Each row of a before or after table is a point. One or more steps were done to the points. Then noise was added and the rows were shuffled. The steps act on how far a point lies along the listed directions, d1 being the first. What was done? A step turns or swaps two directions, mirrors them in a line or flattens them onto one, adds a multiple of one to another, or multiplies one. Angles are multiples of 10 degrees, from the lower direction toward the higher: turns from -170 to 170, lines from 10 to 170 but not 90. Use the fewest steps. Two steps may share a direction if one is a turn and the other turns, adds or multiplies; they go together, in the order done. Otherwise the lowest direction goes first.

Directions:
(1): [32 53 -9]
(2): [ -2  -9 -62]
(3): [-53  32  -3]
Before, 12 rows:
[[  0  24   9]
 [ 15   8   2]
 [ 15 -35 -26]
 [ 37  25  11]
 [  8   2   7]
 [  5  12 -10]
 [ 15   9  23]
 [ 20 -12 -23]
 [  2  11  -3]
 [-26  -9 -25]
 [ 12   8 -28]
 [-22  -2  18]]
After:
[[ 17   3  28]
 [ 24  25  -3]
 [-29 -31 -17]
 [ 41  26   9]
 [ 17  20  -7]
 [ 13  34   1]
 [  0  16   2]
 [  4 -55  -1]
 [ 17  42 -22]
 [ 33  94  -1]
 [ -7 -42  44]
 [ -6  40  -5]]
Steps: multiply d1 by 2.5; turn d2 and d3 by -110 degrees

Directions:
(1): [ 23  16  89   6  25 -15 -29  10]
(2): [ 64 -28   5  -9  22  -3  70   1]
(3): [-40 -55  24 -72   0  -1   3   9]
(4): [-30  34  -4  -6  62  48  22  41]
(5): [  8  58   9 -53 -13  17  13 -59]
(6): [-21 -36   7  32  47  19  -4 -71]
Before, 13 rows:
[[-33  14 -19  26  -1  45  23 -66]
 [  9 -79 -29  72  11 -21  18 -35]
 [ 28  -3  69 -74  -7  19   9 -53]
 [ 28 -26 -31  35   6  12  23 -51]
 [ 10 -44 -74  17 -28 -20  34  -5]
 [  5 -20  41 -70 -13 -13  -1  25]
 [ 16  35  73 -72  -4  25  25 -45]
 [ 74 -23  95 -51 -47 -68   9  28]
 [-35  34 -52  14 -25   8 -24 -22]
 [-38  14  -6  21   3  -4   4 -25]
 [ 47 -72 -72  87   5  32  79 -14]
 [ -6   7  10   8  36  20  34   4]
 [ 45   8 -24  34  -4 -25  20  11]]
After:
[[ -5  48  31  22  -1  -6 -58  -6]
 [ 36   3  -9  39  15 -23  14   1]
 [-13 -25  -7 -70 -15   4  27  -1]
 [  3  -7 -12 -80 -46  28  29 -23]
 [-27  21  11  14   7 -21   0   0]
 [ 43  -8  73  23  23 -32  -6   8]
 [ 42  -4  24  39  10  -7   7   2]
 [ 22 -51 -71 -54 -44  -6  60 -36]
 [  5  25 -25 -83 -46  39  55 -24]
 [  4  -7  -1  10  25  15  31  10]
 [ 31 -63  23  68  25 -38   0  15]
 [ 85 -43  77  95  38   4  42  20]
 [ -2  28  42  25 -12  18  13  10]]
Steps: multiply d1 by -1; multiply d4 by 0.7; flatten d5 and d6 onto the line at 160 degrees

Directions:
(1): [-53  79  -5  23 -30 -23  -9  12 -25  26 -42]
(2): [ 11 -25 -11 -19 -18   8  21 -72   5  13 -83]
(3): [ 56 -11 -26  -7 -10 -89 -35   7 -12  30  -2]
(4): [-50 -70  38  10   3 -25 -28  34 -28 -24 -38]
(5): [ -8 -30  -1  39 -62  22 -28  13  65  49   8]
Before, 10 rows:
[[-65 -35  12  -5  22  12  15  -5 -36 -59 -15]
 [ 49  24 -14 -11   3 -11  -7  -3  19  -2  22]
 [ 38  24 -33 -48   6 -11  15 -22 -23  -9 -12]
 [-72   2  37  22  26 -16 -15  49 -22 -41  11]
 [ 23 -16 -18 -24  20 -43 -26  33  -9  -6   8]
 [ 31  -3 -14 -17  14 -47  -8  -7 -26  -3   6]
 [ 26   4   7 -17  43 -34  22  -3 -29 -37  22]
 [-56 -18  25  28  32  20 -24  71  -9 -39  27]
 [-49  -8  21  -6  19  14  10  -1 -43 -20 -35]
 [ 33 -39  -2 -11  19 -29  -9  -1 -13 -11  20]]
After, 10 rows:
[[ 34   0 -22 -34  19 -47  21 -76 -15  -7 -63]
 [ -9   7  12 -32  55  25  36 -18 -43 -57   9]
 [ 21  70 -54 -39  30 -51  35 -59 -60 -25 -19]
 [-28  23  10  -9  23  37  33 -24 -26 -28 -11]
 [-12  43  20 -46  89 -23  62 -29 -92 -85 -27]
 [ -5  27   4 -55  67  -1  24  28 -73 -75  25]
 [-26 -12  31   2  13  16  -9  25  -3 -39  -5]
 [ 13  -5 -34  -6 -13 -21  -2 -54  -2  23 -94]
 [-14  -4  -3 -39  37  42  28 -17  -7 -38 -26]
 [ 46  48 -30 -43  43 -39  23 -36 -57  -5  -5]]
Steps: turn d1 and d3 by 140 degrees; turn d2 and d4 by -140 degrees; multiply d5 by 2.5
